Rows are points. Each copy is the shape, with its points in the same order, stretched, turned, moved and blurred by noise. Say if it was mirrored as well.
In the rows, 128 means zero.

Shape:
[[112 134 130]
 [111 147  88]
 [131 143  81]
 [183 142 139]
 [153 172 120]
 [119 133 139]
 [117 141 139]
 [109 134 112]]
Copy 1 (8 x 3):
[[136 149 105]
 [ 98 179 111]
 [ 88 183 135]
 [143 148 189]
 [137 190 158]
 [145 139 109]
 [154 146 109]
 [118 156 101]]
Copy 1 is: mirrored
Copy 2, 8 rows:
[[105 119 132]
 [ 73 146 151]
 [100 149 167]
 [187 150 132]
 [136 176 123]
 [117 122 125]
 [109 125 111]
 [ 97 121 144]]
Copy 2 is: mirrored
Copy 3 (8 x 3):
[[143 142 134]
 [113 175 154]
 [ 91 163 152]
 [ 93  75 148]
 [107 111 181]
 [143 130 133]
 [145 128 140]
 [132 158 136]]
Copy 3 is: mirrored
Copy 4, 8 rows:
[[124 130 121]
 [165 157 111]
 [179 161 120]
 [102 156 168]
 [112 197 134]
 [112 135 125]
 [105 141 122]
 [144 131 116]]
Copy 4 is: only turned

Shape:
[[125 133 136 153]
 [ 95 180 112 156]
 [128 135 160 130]
 [162 107 139 139]
 [ 60 137 145 122]
 [119 156 114 118]
 [128 129 138 124]
 [143 119 168  88]
 [168 100 122 159]]
Copy 1 (9 x 4):
[[109 116 107 128]
 [ 55 107 125 142]
 [134 137 111 149]
 [171 110 103 125]
 [ 60 180 109 140]
 [104 126 146 119]
 [125 133 118 133]
 [176 162 130 136]
 [170  97  98 109]]
Copy 1 is: mirrored
Copy 2:
[[107 146 120 149]
 [107 203 104 114]
 [138 139 125 147]
 [115  97 150 147]
 [139 158  63 145]
 [137 148 122  98]
 [135 124 124 131]
 [179  92 134 131]
 [ 89  96 155 151]]
Copy 2 is: mirrored
